Each row is a point. Any point is a mix of the corners, with weights that add up to 1. It lies inside the corners' shape when no weight is negative. Say inside or outside, and name the corners with a negative weight.
In the rows, zero is written as 128.

Corners:
(1): [114 131]
(2): [95 64]
(3): [197 186]
Points:
[154 170] -> outside (2)
[139 109] -> outside (1)
[144 135] -> inside
[124 133] -> inside
[89 98] -> outside (3)
[81 75] -> outside (3)
[184 167] -> outside (1)
[177 182] -> outside (2)

Corners:
(1): [187  59 186 100]
(2): [117 144 150 153]
(3): [145 249 142 152]
(4): [130  99  99 111]
(5): [106 137 142  95]
Points:
[124 129 133 135] -> inside
[139  93 147 104] -> outside (3)
[133 137 145  99] -> outside (2)
[172  86 174 107] -> inside
[122 126 142 107] -> inside
[129 123 119 113] -> inside
[140  83 135 133] -> outside (3, 5)

Corners:
(1): [144 164  53 147  50 149 146  93  64]
(2): [164 125  86 211 138 139 107 145 199]
(3): [141 111  74 160 116 155  76  87 213]
(4): [ 82 178 207 116 110 127 144 133  98]
(5): [ 67 174 188  81 193  91 172 123  64]
(6): [132 117 124 151 140 116  32 182 184]
(7): [126  58 136 165 124  95  79 133 170]
(8): [ 57 207 177 131 118  63 143  72  54]
(9): [212 182  90 152  78 129 132  50 130]
(10): [193 127  71 204 114 197  73  80 121]
Points:
[111 164 155 135 118 109 131 120  92] -> outside (3)
[169 122  87 176 122 165  95 115 155] -> outside (8)
[126 129 120 157 116 135 104 115 133] -> outside (9)
[131 132 119 150 127 123  74 140 158] -> inside
[129 145 121 159 119 131 107 106 140] -> inside

Corners:
(1): [150  38 168 127 181 127 163 113 119 150 182 202]
(2): [ 84  41 152  62 123  71  96  91 165 156 157 144]
(3): [165  59 166 162 127  45 157 119 153 224 214 143]
(4): [174 101 148 102  73   7 175 102 148 129 179 207]
(5): [ 55  70 101 143 138  83 133 125  96 143 212 113]
(6): [140 120 152  64 145 119  71 206 135 113 104  70]
(7): [142 164 143  90  58 149  27 127  84 121 152 133]
(8): [102 176 139  75  89 192 107 207 143 161 128  96]
(9): [ 98 216 116  82 211 159  68 162 140 178  91 119]
(10): [109 191  98  82 149 189  17 239 196 124 135 166]
(11): [ 88  45 154 196  94  62 141  91 170 115 135 140]
(12): [136  18  59 137 107  87 139  74 142 132 156 117]
(13): [128 204 167  73 188 160  99 133 170  93 204  96]
Points:
[123 114 136 106 125 115 106 128 139 144 160 152] -> outside (6)
[101 120 166 114 195 140 118 162 155 156 157 133] -> outside (4, 7, 12)
[123  74 145 126 120  81 140 104 136 159 167 124] -> outside (10)
[129  88 138 120 148  91 131 137 159 165 171 135] -> outside (7)
[125  97 146 106 128 101 118 128 134 138 156 129] -> outside (10)
[143 154 135 143 139 134 119 145 160 171 160 155] -> outside (2, 5, 6)
[102 107 116 123 147 141 106 130 142 154 171 113] -> outside (4, 6)
[110 120 132 108 114 107  95 144 146 142 152 112] -> outside (1)
[148  93 147  95 174 126 135 147 155 156 161 165] -> outside (5, 7, 11)

Corners:
(1): [154  57 138 112 152 120 112 117 138 117 127 110 147 108 138 133 140 133
 115 113]
(2): [153 133 137 115 187 131 120 149 132 123 139 108  99 120 153 119 144 132
 182 119]
(3): [137 118 140 114 116 127 133 152 126 129 137 118 135 114 109  98 148 121
 157 136]
(4): [145 130 125 119 130 138 119 139 126 115 154 125  78 111 139 139 100 133
 114 116]
(5): [  7 119 136 121 117 116 130 120 111 137 134 109 127 130 126 116 137 129
 110 125]
(6): [154  96 151 120 121  89 129 147 113 123 149 110 148 122 144 125 135 144
 121 145]
(7): [150 133 128 132 140 129 132 133 132 121 149 168  92 132 137 106 149 131
 119 119]
(8): [152 117 112 118 178 143 114 143 135 118 166 133 115 117 130 134 116 130
 118 129]
(9): [145 131 113 169 130 131 129  98 105 113 102 140 140 195 141 131 130 119
 118 115]
(10): [153 132 129 120 132 108 118 100 122 156 149 130 115 125 147 142 120 105
 126 113]
(11): [130  61 139 134 138 125 109 151 124 146 115 118 147 115 127 112 153 130
 115 121]
(12): [140 137 136 121 126 137 118 132 128 112 138 124 139 124 157 132 121 113
 119 114]
(13): [126 123 121 110 114  91 124 150 118 121 131 144 149 108 131 136 150 132
 128 155]
(14): [149 136 121 117 168 141 134 139 107 131 139 119 132 104 132 138 153 128
 114 140]
(15): [133 123 137 126 116 117 134 145 136 121 112 122 142 161 132 132 156 124
 113 131]
(16): [110 137 129 111 130 148 105 126 116 137 150 120 139 116 129 136 158 137
 129 122]
(17): [139 139 123 133 128 108 105 141 138 116 141 127 139 105 122 118 144 132
 114 120]
(18): [136 133  67 123 142 145 129 138 120 123 132 112 138 143 136  94 149 134
 114 137]
(19): [143 126 122 137 121 128 145 146 131 141 144 118 147 120 137 128 157 135
 148 126]
(20): [130 129 143 133 108 115 122 144 136 121 130 106 146 111 143 132 155 125
 140 189]
(21): [139 132 141 115 122 124 112 114 137 133 122 119 139 124 149 133  91 145
 112 124]
Points:
[188 142 109 131 155 108 142 180 136 132 163 141  92 106 126 102 173 124
 155 155] -> outside (1, 5, 9, 12, 16, 21)
[125 114 143 120 138 121 122 133 121 130 134 125 119 120 134 135 133 131
 125 132] -> outside (12, 17, 18, 19)
[135 119 124 121 140 126 120 135 125 124 134 120 130 124 136 121 139 130
 125 128] -> outside (19)
[131 112 140 123 127 120 121 135 127 122 138 127 132 119 133 132 132 133
 114 128] -> outside (2, 10, 18)
[137 105 135 128 129 120 127 136 128 132 121  97 139 125 133 119 137 128
 136 133] -> outside (7, 8, 12, 13, 16)
[135 123 133 127 125 119 121 137 129 125 134 118 137 119 137 128 144 127
 129 147] -> inside
[158 116 130 120 142 130 122 139 127 125 133 115 135 124 141 132 137 127
 137 134] -> outside (5, 7, 17)

Corners:
(1): [151  95 192 181 148 117 114 104  71  63 189  78 117 138  72 162 114 177
  97 138]
(2): [158 121  92  49  86 159  87 133 185 149  75 131 143 189 124  99 127 101
 154 103]
(3): [123  33  68 106  91 131 122 116 167 141  63 141 104 180 132  69 201  77
  54  78]
(4): [116  94  66 157 111 207  98 219 194  92  99 107 115 162 151 160  77  77
 174 114]
(5): [185 152 124 153 195 136 119 111  42  57 146  70 113  57  73 186  87 158
  66 110]
(6): [143  85  43 154 134 129  99 168 105 192  82 144 149 223 144 114 137 101
 134  69]
(7): [124 148 171  89 131 188 159 155 118 123 100  23 216 200 160 126 126  78
 160 121]
(8): [121 172 144 171  71 165 140 154 145 195 131 108  66  83 170 221 120 135
 136  98]
(9): [140 171 183 177 106 226 133  97 134 118  31 102 209 230 140 165  97 131
 147 105]
(10): [118 155 126 161 133 176 151 134  47 122 168  82 182  72  51 142 177 177
  95 182]
(11): [182  58 145 150 234 179  89 101 103  74 146 102 174 108 142  98 131 169
 115  58]
(12): [107 143  67 124 174 114  87 139 172 117  86 144 109 202 154  29 146  84
 153  98]
(13): [ 81 154 105 115  61 147 178 179 105 120  87 183  94 124 197 158  77 145
 141 107]
(14): [158 105 158  80 229 151  96 152  96  51 141 106 177 151  77 127 198 193
  65  75]
(15): [221 146 160 144 203 178 125 135 116  49 188 137 205 195 108  90 168 121
  93  70]
(16): [163  83 129 113 197 104 143 131 182 194  30 169 104 157 118  32 141  86
 110  87]
(17): [149 138 134 106 199 183 179  82 111  88  79  78 166 205  87 109 140 140
 176  38]
(18): [ 90 133 126 125 164 212 157 130 127 164 164 117  88 126 144 194  43 126
 130 146]
(19): [ 70 146 112 144 133  93 144 140 134 118 181 125 164  82 117 210  95 159
 116 128]
(20): [139 136  60 138 132 139 131 138  92 129  83 153 118 161 178 192 152  69
 159 171]
(21): [151 158  57 132  92 119 182 144 183 161  90 115 115 160 176 124  79 170
 161 125]
Points:
[146 128 107 140 150 150 127 132 136 119 123 121 134 147 124 137 120 134
 124 110] -> outside (7, 13)
[135 123 115 127 146 153 132 134 136 125  99 121 132 167 142 129 123 114
 132  98] -> outside (10)
[138 139 135 140 155 176 133 142 106 112 120 103 152 141 118 164 115 129
 141 112] -> outside (3, 12, 21)
[145  89 109 119 184 148 112 138 117 102 124 123 142 145 121 100 137 122
 116  94] -> outside (8, 9, 21)

Corners:
(1): [142 124  78 123 165 110 171  90 126 138 152 184 168 126 148 159 106 116
 138 100]
(2): [ 66 149 138  79 163 185 160 103 124 133  93  83 109 159 148  84 125 168
 146 145]
(3): [168 119 113 114 136 117 118 118 105 142 147 142 135 127 136 146 125  92
 128 136]
(4): [113 173 171 130 134 144 155 144 123 147 124 136  96 177 101 164 153 152
 174  97]
(5): [105 125  80 108 140 143 116 162 132 130 145  95 168 155 132 150 116 159
 128  79]
(6): [120  79  78 134 145 104 135 139 112 135 153 119 164 147 139 155 141 117
 182 113]
(7): [ 68 140 104  71 172  96 147 124 115 117 144 136 149  99 118 140 119 136
 120 153]
(8): [ 78 148 115  95 153 135 149 133 151 178 117 104 123 145 125 121 137 121
 154 104]
(9): [192 144 109 122 156 110 146 126 143 152 182 146 161 104 105 135 111  74
 146 125]
(10): [126 114 144 104 154 131 182 133 149 151 116 149 127 106 134 141 136 158
 129  99]
(11): [153 168 111 154  94  91 152 132 126 163 169 112  45 144  82 149  86   7
 160 111]
(12): [108 151 129 102 136 150 166 132 116 162 163 107 129 158 137 140  91 141
 169 135]
(13): [131 146 143 131  95 139 157 170 122 163 112 138 117 167 130 118 102 120
 161 145]
(14): [ 67 117 118 127 180 141 158 112 147 145 111  97 136 178 133 178 114 168
 130 143]
(15): [164 154 151 123 122 130 114 142 155 132 165 150 147  97 136 139 125  74
 139 133]
(16): [142 140 156 133 137 115 135 135 125 144 205 147 161 122 133 107 139 114
 112 114]
(17): [107 174 144 111  97 149  66 126 138 134 166  99  94 135  87 105 122 137
 166 118]
(18): [151 136 111 127 126 126 131  99 124 133 162 146 185  82 155 110 176 134
 127 145]
(19): [ 94 167 175 140 152 100 142  86 130 152  99 112 117 131 133 130 137 127
 156 125]
(20): [101 133 103 136 179 111 163 170  92 134 142 158 133 111 155 162 144 138
 134 133]
(21): [161 107 105 109 123 157 146 134 105 152 138 159 161  98 103 134 114  85
 133 126]
Points:
[134 145 131 133 133 130 141 119 118 143 139 129 124 140 128 139 127 109
 161 136] -> outside (5, 7, 8, 10, 16)
[121 142 123 115 139 126 143 126 127 141 145 130 131 125 127 132 125 116
 142 127] -> inside
[112 141 119 119 139 129 160 128 122 150 129 133 126 140 129 136 119 129
 155 129] -> outside (3, 5, 15, 16)
[128 135 113 120 137 120 136 132 129 147 150 133 141 123 125 138 120 111
 141 119] -> outside (2, 4)
[126 137 124 116 136 130 135 124 129 143 146 126 138 131 125 131 125 121
 144 122] -> outside (20)

Corners:
(1): [ 68 158  49 143 139 136 104 122 161 104 100 163  90  79 142 164 132 110
 106 197]
(2): [100  96 165  86 176 113 134 172 110 138  82  32 164 121 166  79 125 164
 105  89]
(3): [149 147 103 120  61 146  79 130 201 133 105 122  38 118 156 158 159 110
  92 200]
(4): [115 186  93 196 103 136 124 136 212 138 115 114  76 121 146 136 117 145
 112  74]
(5): [148 165  88 142  56 143  93 104 179 107 176 132 111  92 158 109 135 149
 101 175]
(6): [100 141 171  97 105  89 124 134  75 142 110 131 148 142 180 118 171 181
 121  63]
(7): [120 116 125 125 123 147  94  91 113  86  93 108 168 143 156 110 155 114
 130  95]
(8): [114 101 156 158 151 127 105 109 141 156 181 104 128 148 163 114 216 159
 151 101]
(9): [198  90 126 134 167 110 164 200  97 163 105 246  49 175  78 144  38 135
 105 200]
(10): [105 102 156 149  98  65  88  90 117 129  81 122 116 156 140 108 198 172
 119 131]
(11): [105 106 151 129 101 114 122 164 149 100 134 113 207 131 126 143 187 173
 119  98]
(12): [123  88 184  77 138 125 157 148 145  81 110  77 143 101 138 123 188 119
 134  80]
(13): [166  89 169 149 134 130 129 150  87 186 151 194  83 152  40 172  44 117
 163 182]
(14): [ 87 118 140 144 109 137 158 160  72 138 114  94 123 153 134 103 162 166
 178 111]
(15): [183  83 154 157 145 128 204 148 105 212 123 205  85 174 101 140   7  80
 153 235]
(16): [118 186  55  88 100 149 129  79 185 157 121 154  96 121 118 110 115 109
 105 167]
(17): [154 156  94 141 117 164 124 109 172 155  63 122 129  37 121 100 130 177
  79 182]
(18): [214 124 147 148 202 145 160 172 125 174  99 178 105 177  60 170  16 125
 176 235]
(19): [ 78 117 169 153 125 139 131  99 106  90 132  93 147 175 135 107 169 177
  54 118]
(20): [145 108 111 147 114  98 107 103 112 119 131  65 187 124 108 132 206 142
  92 119]
(21): [120 130 181 125 159 105  96 131 118 132 125 108 176 159 101  49 165  86
 143 106]
Points:
[111 134 126 133 105 131 111 124 148 131 122 118 123 116 148 120 157 141
 127 126] -> outside (9, 18, 19, 20)
[117 124 152 129 128 122 122 132 125 122 121  91 167 132 129 110 166 161
 130  98] -> outside (1, 3, 9, 15)
[130 119 141 131 126 112 121 131 141 138 126 130 114 138 131 129 141 137
 119 141] -> outside (7, 14, 17)
[148 133 122 143 119 128 117 113 147 144 120 148 104 128 121 130 130 132
 112 165] -> outside (2, 11, 14)
[114 125 131 116 121 123 115 129 137 112 114 108 146 124 144 115 175 146
 112 125] -> outside (4, 13, 15)
[137 116 141 132 133 126 135 139 126 148 113 128 123 133 123 123 111 138
 124 150] -> inside
[107 126 121 155 139 119 124 102 109 157  94 115 129 134 128 129 130 160
 122 141] -> outside (3, 5, 9, 11, 12, 21)
[131 125 137 135 128 130 131 136 137 136 118 133 117 137 127 124 122 136
 123 145] -> outside (20)

Corners:
(1): [140 192 101 126  82 127  78 151 180 101 187 109 116 122 169  86 120 199
 150  86]
(2): [105 122  57 112 194 152 187  71  73  93 119 106 127 109 125 117 150  57
 102 176]
(3): [107 128 131 121 167 133 189  96 152 151 113  92  90 142  87 180 192 107
  76  39]
(4): [147 141 113 146  49 138 125 183 170 149 146 126 155 115 119 134 176 162
  64 108]
(5): [144 136 169 189 146 155 217  44 145 178 131  80  87 145 100 173 161 104
  80 146]
(6): [181 186 161 123  31 101 103 154 168 143 181 166 117 106 128 171 187 152
 150  95]
(7): [ 79 185  95 127  66 115  84 178 103  74 220 131 116 113 126  91 130 171
 163  88]
(8): [175  99 121  98 103 166 174 157 142 166 149 185  80 102 146 187 170 131
 113 120]
(9): [ 76 117  31 145 144 101 122 108 112 122 156 169 183 100  64  92 115 114
 157 119]
(10): [171  95 149 140 131 108 121 174 102 147 140 141 130  64 179 144 184 115
 110 130]
(11): [ 83 100  60 138 135 131 142  93 114  87 163 144 140 195 136 126 109  98
 122 114]
(12): [130  63  58 171 194 173 182 127  82  79 104 127 145 152 104  83 133  93
 146 144]
(13): [ 87 156  93 135 196 159 176 125 117 124 139 142 145 178  92 114 112   7
 104 173]
(14): [162 111 172 109  78 120 111 138 204 117 172 138 117  59 128 173 151 118
 103 140]
(15): [145 177 106  88  92  61 151 180 146 104 198 135 112 130 111  84 136 174
 137 117]
(16): [141 166  72 116 112 137 138 146 128  92 153 125 174 114 120 122  96 196
 117 110]
(17): [105  84  73 108 137 108 126 147  86 139 150  58 191 151 146  71 123 115
 153 132]
(18): [110 127 185 116  43 109 117 173 163 117 150 160 137 103 171  94 116 146
 122  64]
(19): [ 87 143 129 146 173 150 165  63 175 144 129 116 137 179 114 155 207 125
 134 131]
(20): [ 76 136 147 177 166 132 208 109 157 159  61 110  78 147  99 159 135 121
 150 152]
(21): [167 146 163  74  95  88  48 133 153 123 147 169 123 122 135  94 124 196
 147  94]
Points:
[122 148 105 127 133 135 137 109 131 105 174  95 112 160 113 122 166 109
 116 124] -> outside (8, 9, 10, 16, 18, 20)
[134 127 110 128 126 129 150 124 136 118 148 112 119 123 127 133 147 147
 116 121] -> outside (6, 9, 13, 18)
[124 135 106 116  94 106 119 134 122 123 167 139 135 124 150 110 127 169
 158 111] -> outside (3, 4, 12, 13, 14)
[114 135 110 134 123 131 149 124 140 126 147 127 126 138 112 125 146 117
 121 120] -> outside (10, 16)
[136 131 121 124 116 127 136 131 140 127 153 130 128 121 127 130 152 129
 117 110] -> outside (20)
[124 125 112 129 127 132 151 133 132 126 143 136 127 127 117 131 145 118
 120 123] -> outside (1)
[121 151  97 122 114 126 132 143 131 113 145 147 132 113 122 118 154 160
 135 105] -> outside (5, 11, 13, 14, 17)
[116 157 126 139 114 127 145 118 157 122 146 128 124 123 106 125 139 139
 122 109] -> outside (8, 10, 11, 17)
[131  93 123 127 114 135 138 131 118 134 145 146 132 112 126 141 151  81
 106 118] -> outside (1, 15, 16, 19, 20)
